Every row gives one point. The ring and each string are closed loops that go straight from each point to the next, and from the last back to the first. Before rounding, they use only three directions, however many columns there are. Count how often each string passes through the ring. Passing back the other way cancels.
In the rows, 128 means zero.

Ring (6 x 3)
[[106 141 161]
 [108 154 130]
 [136 147 103]
 [189 112  97]
 [195 108 122]
 [165 120 161]]
String (20 x 3)
[[128 192 103]
 [159 181 107]
 [155 139 118]
 [193 159  84]
 [179  97  75]
 [150  63  90]
 [160 117 121]
 [205 141 128]
 [156 118 128]
 [154  76 127]
 [141  92 129]
 [176 158 166]
 [162 159 191]
 [114 110 173]
 [118 107 143]
 [133 133 142]
 [111 206 179]
 [138 164 144]
 [112 113 123]
 [ 96 114 109]]
Times through: 1
String (26 x 3)
[[220 167 168]
 [205 142 180]
 [187 171 179]
 [152 137 143]
 [126 107 144]
 [144 169 165]
 [111 178 178]
 [ 76 148 162]
 [102  87 122]
 [136 127 130]
 [123 201 151]
 [ 90 204 152]
 [ 84 118 130]
 [103 110 130]
 [ 78 120 148]
 [ 90 173 187]
 [129 179 186]
 [149 180 192]
 [145 129 184]
 [141  87 151]
 [138  97 126]
 [194 150 154]
 [228 139 158]
 [184  88 133]
 [145  67 120]
 [163 116 134]]
Times through: 3

Ring (8 x 9)
[[ 92 197 154 149 118 135 132  81  91]
 [105 203 145 151 123 134 142  92  77]
 [115 181 132 142 126 130 146 112  88]
 [133 134 110 133 131 131 145 143 128]
 [142  79  94 122 132 132 135 166 182]
 [108  65 110 103 123 121 123 151 191]
 [ 80  86 131  99 116 114 119 125 170]
 [ 74 154 153 125 113 124 122  89 122]]
String (29 x 9)
[[ 90 165 144 128 119 122 135 101 102]
 [ 67 213 169 137 113 121 135  67  62]
 [ 69 171 157 121 114 116 131  86  94]
 [101 153 138 136 120 132 129 106 126]
 [ 98 144 137 131 120 130 127 108 133]
 [ 72 132 147 111 114 115 124 102 130]
 [ 37 106 159  83 106  97 115  95 140]
 [ 60  86 143  91 111 108 113 113 169]
 [100  90 124 116 120 128 118 129 181]
 [105 118 126 123 122 128 128 125 151]
 [ 82 109 135 104 118 114 126 120 146]
 [ 54  74 141  78 111  99 115 119 169]
 [ 60  71 140  86 111 107 110 118 182]
 [ 40  92 155  80 107  98 112 101 155]
 [ 49 122 156  94 110 103 121  96 129]
 [ 99 137 134 126 121 127 129 114 134]
 [102 155 139 141 120 136 126 102 130]
 [111 180 142 159 121 147 128  93 119]
 [111 162 134 145 123 137 132 107 121]
 [ 85 170 148 128 118 121 135  96  98]
 [ 79 219 162 141 117 123 142  74  53]
 [108 249 155 168 123 139 149  75  40]
 [129 199 132 163 128 145 144 105  90]
 [119 161 128 144 126 136 138 116 116]
 [ 96 174 141 130 122 121 142 105  89]
 [ 85 205 152 131 121 115 149  91  52]
 [101 232 152 151 123 127 153  85  40]
 [129 194 131 163 128 146 142 106  96]
 [117 176 133 151 125 139 138 107 107]]
Times through: 3
String (28 x 9)
[[139  24  81 100 132 125 128 189 224]
 [125  63  97 103 129 119 134 168 183]
 [112 116 119 120 125 124 135 135 144]
 [141 123 106 141 131 141 137 144 153]
 [149 134 103 145 134 141 144 148 138]
 [139 162 113 146 133 135 151 135 105]
 [110 189 135 136 127 122 153 111  69]
 [ 88 197 149 128 121 115 149  96  58]
 [104 152 133 130 123 126 136 114 116]
 [121 160 127 146 126 138 137 116 120]
 [125 222 140 169 127 145 147  93  69]
 [103 233 152 156 123 132 150  83  45]
 [ 83 213 155 133 120 116 149  86  46]
 [100 162 136 129 123 123 140 111 102]
 [126 156 123 144 128 137 140 123 120]
 [149 155 109 155 133 145 145 137 126]
 [149 133  99 134 137 130 154 157 122]
 [158  97  86 129 138 133 147 174 159]
 [125  85 102 109 130 120 139 161 162]
 [112  89 112 107 126 118 134 149 161]
 [118 110 116 124 126 129 131 137 156]
 [132  85 103 126 128 135 128 153 185]
 [130  34  91 106 128 129 121 173 227]
 [ 98  36 108  86 121 112 119 159 208]
 [ 82  78 126  90 118 107 125 136 166]
 [105 120 125 121 123 125 131 127 145]
 [129  90 107 126 127 136 127 148 182]
 [139  52  91 117 130 134 125 171 213]]
Times through: 5

Ring (9 x 14)
[[142 200 156 121  77 157 121 125 150 171  92 155  98 138]
 [128 185 171 143 101 150 136 125 143 184  99 146  87 135]
 [117 148 170 154 139 130 151 129 130 169 117 135  92 128]
 [126 120 140 135 149 117 148 134 122 127 125 137 119 119]
 [139 109 111 110 143 112 138 137 120  92 128 143 143 116]
 [149 104  92  85 138 109 128 139 122  66 138 144 159 120]
 [150 114  96  76 134 114 125 138 128  70 145 141 155 130]
 [151 148 114  81 109 131 119 134 139 100 131 145 138 138]
 [150 185 134  96  80 150 115 129 148 139 106 154 117 140]]
String (26 x 14)
[[140 148 133  94 124 130 128 133 139 118 142 135 123 144]
 [166 207 119  75  48 162  98 128 157 131  93 166 126 143]
 [170 226 120  82  25 172  93 125 160 144  69 178 123 137]
 [168 249 136  93  10 184  92 122 166 171  56 181 107 140]
 [153 199 136 107  63 158 112 126 150 152  83 164 113 132]
 [138 160 142 117 110 137 130 130 138 141 114 146 113 132]
 [138 169 144 120 102 141 129 129 140 148 107 149 110 132]
 [119 138 163 136 150 124 149 131 131 152 140 126 100 137]
 [108 163 194 166 141 137 156 126 135 198 122 127  72 138]
 [111 177 194 174 122 145 153 124 137 208 100 138  69 130]
 [130 166 156 142 109 140 138 128 135 164  98 149 101 124]
 [135 148 139 122 120 131 135 131 133 135 115 144 117 127]
 [111 116 163 149 170 114 160 133 121 147 142 123 102 128]
 [108  99 159 161 183 105 167 135 113 140 138 124 106 117]
 [138 124 119 127 127 120 138 134 121 112 104 153 134 108]
 [144 133 114 110 117 125 130 134 127 106 109 153 138 116]
 [134 123 127 114 140 118 139 135 126 111 132 138 130 125]
 [128  90 120 112 173 101 148 139 117  89 155 127 139 123]
 [145  85  89  88 156 100 135 141 116  56 146 140 164 116]
 [166 102  60  62 118 110 114 141 122  34 125 159 184 112]
 [167 128  73  66 100 122 110 138 130  57 114 162 171 118]
 [144 142 120 102 117 128 127 134 133 111 121 147 132 128]
 [140 127 120  99 134 120 132 135 130 102 138 138 135 131]
 [161 152  98  77  91 134 111 134 138  90 111 159 149 127]
 [147 148 119  96 110 131 124 133 136 111 120 148 133 130]
 [131 130 138 111 144 121 139 134 131 120 144 131 120 136]]
Times through: 4
String (25 x 14)
[[141  86  96  94 160  99 138 141 116  63 148 137 158 117]
 [130 101 124 112 163 106 145 138 120  97 150 129 135 126]
 [139 126 121 109 133 120 135 135 127 106 127 143 134 123]
 [141 132 119 111 123 124 132 134 128 109 117 148 134 120]
 [141 135 120 121 117 126 133 133 126 116 103 154 132 113]
 [108 112 166 166 172 112 165 133 116 154 129 127  99 117]
 [ 98 116 186 169 187 112 171 132 120 169 150 113  84 132]
 [124 144 156 135 137 128 145 131 131 150 126 134 104 131]
 [135 172 151 129 101 143 132 128 139 158 100 150 105 129]
 [138 209 166 138  70 162 125 123 149 190  76 159  88 132]
 [136 228 180 144  59 172 123 120 155 211  71 159  75 138]
 [123 161 168 136 128 136 143 129 138 167 126 133  93 140]
 [132 150 146 121 125 131 137 131 135 140 125 139 111 133]
 [150 206 143 117  59 162 114 125 150 164  75 167 107 130]
 [140 238 178 144  46 178 119 119 157 216  58 167  75 135]
 [115 175 188 158 124 143 148 125 139 196 113 134  75 138]
 [124 148 158 135 134 130 144 130 133 153 125 135 102 132]
 [142 168 137 123  95 142 127 129 137 145  94 156 115 124]
 [140 160 136 127 102 138 131 130 134 141  94 156 117 119]
 [123 118 142 145 150 116 151 134 119 132 117 140 117 113]
 [118  90 138 135 181 101 158 137 114 111 150 124 125 120]
 [132 120 130 116 146 116 141 135 125 112 135 136 128 126]
 [150 140 109 100 108 128 124 134 131 102 110 155 141 120]
 [165 130  76  79  96 124 113 137 127  66 100 167 168 110]
 [163  91  59  70 128 104 120 142 116  31 124 158 186 105]]
Times through: 5

Ring (8 x 14)
[[137 102 131 119 166  87 135 154 129 212 155 163 128 148]
 [136 120 126 109 151  88 127 147 144 171 148 159 139 125]
 [131 133 117 110 122 112 119 139 147 109 143 148 145 106]
 [127 134 110 120 100 139 117 135 138  70 142 139 141 104]
 [124 128 108 132  94 159 118 136 127  64 142 136 133 117]
 [124 115 112 142 106 161 123 140 116  96 145 141 123 140]
 [129  95 122 144 139 138 134 151 106 170 154 153 114 165]
 [133  89 129 137 158 114 138 156 108 209 159 159 115 168]]
String (25 x 14)
[[127 104 113 122 112 127 132 150 113 115 167 135 133 111]
 [124 109 104 117  88 139 129 147 111  68 171 122 140  87]
 [128 147 108 108  95 129 112 132 153  51 138 137 152  84]
 [121 108 101 123  78 153 129 146 105  50 172 118 137  88]
 [130 160 112 105 105 122 106 127 169  57 124 147 155  89]
 [135 157 122 110 137 106 108 129 174 117 116 164 147 120]
 [130 121 118 122 127 121 124 143 134 129 146 150 134 126]
 [130 114 115 112 118 113 128 148 127 117 161 139 141 102]
 [136 128 123 100 143  83 124 145 152 150 148 155 148 105]
 [139 140 130 103 162  76 118 140 168 175 130 170 146 126]
 [140 112 134 108 174  69 131 152 144 219 150 169 136 139]
 [140 118 136 113 180  73 128 149 150 223 139 175 133 151]
 [135 129 126 120 150 105 121 141 149 163 133 164 134 142]
 [131  91 124 133 145 117 137 155 108 184 163 152 120 152]
 [135 128 128 122 154 105 121 141 149 170 131 167 132 148]
 [136  91 134 137 175 103 138 156 116 238 152 169 113 182]
 [130  50 129 151 161 123 155 171  68 246 186 152  99 187]
 [132  58 131 147 166 115 152 169  78 249 180 156 102 185]
 [135  83 134 135 173 100 142 160 109 241 161 166 114 176]
 [138 119 133 121 170  90 126 146 146 206 136 173 129 157]
 [136 123 129 119 157  98 124 144 146 179 137 166 133 145]
 [141 117 137 108 184  63 129 150 152 233 142 176 136 147]
 [139 117 132 104 170  68 129 150 149 206 148 167 140 131]
 [138 146 128 103 156  81 115 136 172 159 126 169 148 121]
 [134 135 123 114 139 106 118 138 153 137 134 159 140 125]]
Times through: 2

Ring (9 x 14)
[[137 132 139 142 149 139 147 150 128 108 124  85 130 117]
 [125 105 116 139 135  96 136 134 157 117 140 119 127 110]
 [118 100 118 133 117  66 125 122 178 126 147 153 120 122]
 [120 118 146 129 107  58 118 121 184 131 143 174 112 142]
 [124 142 172 126 102  69 116 123 177 131 133 178 107 163]
 [118 140 155 124 105  95 126 126 154 127 124 148 118 161]
 [111 125 116 127 119 129 142 131 126 119 119 100 135 141]
 [117 126 114 132 133 148 150 140 114 112 116  76 139 130]
 [136 138 139 140 149 153 150 151 117 106 118  73 133 122]]
String (25 x 14)
[[ 92 102  79 122 108 120 143 119 126 123 122  99 143 137]
 [110 111 105 130 121 114 140 128 137 120 127 107 134 130]
 [125 138 144 132 127 128 140 138 132 116 120 106 127 141]
 [128 149 145 134 137 159 150 147 109 109 109  76 134 141]
 [118 125 100 136 147 179 162 148  90 104 109  39 150 119]
 [115 110  93 135 140 147 153 139 114 110 121  66 144 113]
 [129 127 113 141 156 173 160 153  99 102 114  44 145 110]
 [150 156 160 146 165 179 157 165 103  98 110  51 134 119]
 [123 109 102 140 146 136 150 142 126 109 127  76 139 106]
 [116 108 108 134 128 109 139 131 144 118 132 109 132 120]
 [140 139 158 140 141 121 138 146 143 113 127 111 122 128]
 [144 124 145 145 151 112 139 148 152 110 136 108 123 108]
 [117  83  88 139 136  86 137 129 163 118 148 117 132  95]
 [110  93  93 133 123  91 136 124 156 122 140 121 132 114]
 [125 123 139 134 124  96 131 132 157 121 133 133 121 132]
 [132 127 161 134 118  68 120 129 181 126 142 166 109 138]
 [112  92 123 129 100  25 111 110 207 136 158 197 110 130]
 [108  97 110 128 106  60 122 115 179 131 146 161 121 130]
 [122 125 139 131 119  96 130 130 156 122 132 135 121 138]
 [143 171 219 129 107  75 113 134 179 129 128 187  97 176]
 [144 189 249 123  92  58 102 129 191 136 127 219  86 200]
 [112 130 148 122  97  72 120 118 170 132 132 169 114 161]
 [114 114 118 130 118  99 134 127 150 122 131 125 128 133]
 [129 155 176 128 114 106 128 134 150 123 121 142 115 163]
 [121 152 162 125 109 115 131 131 140 124 116 132 120 166]]
Times through: 5
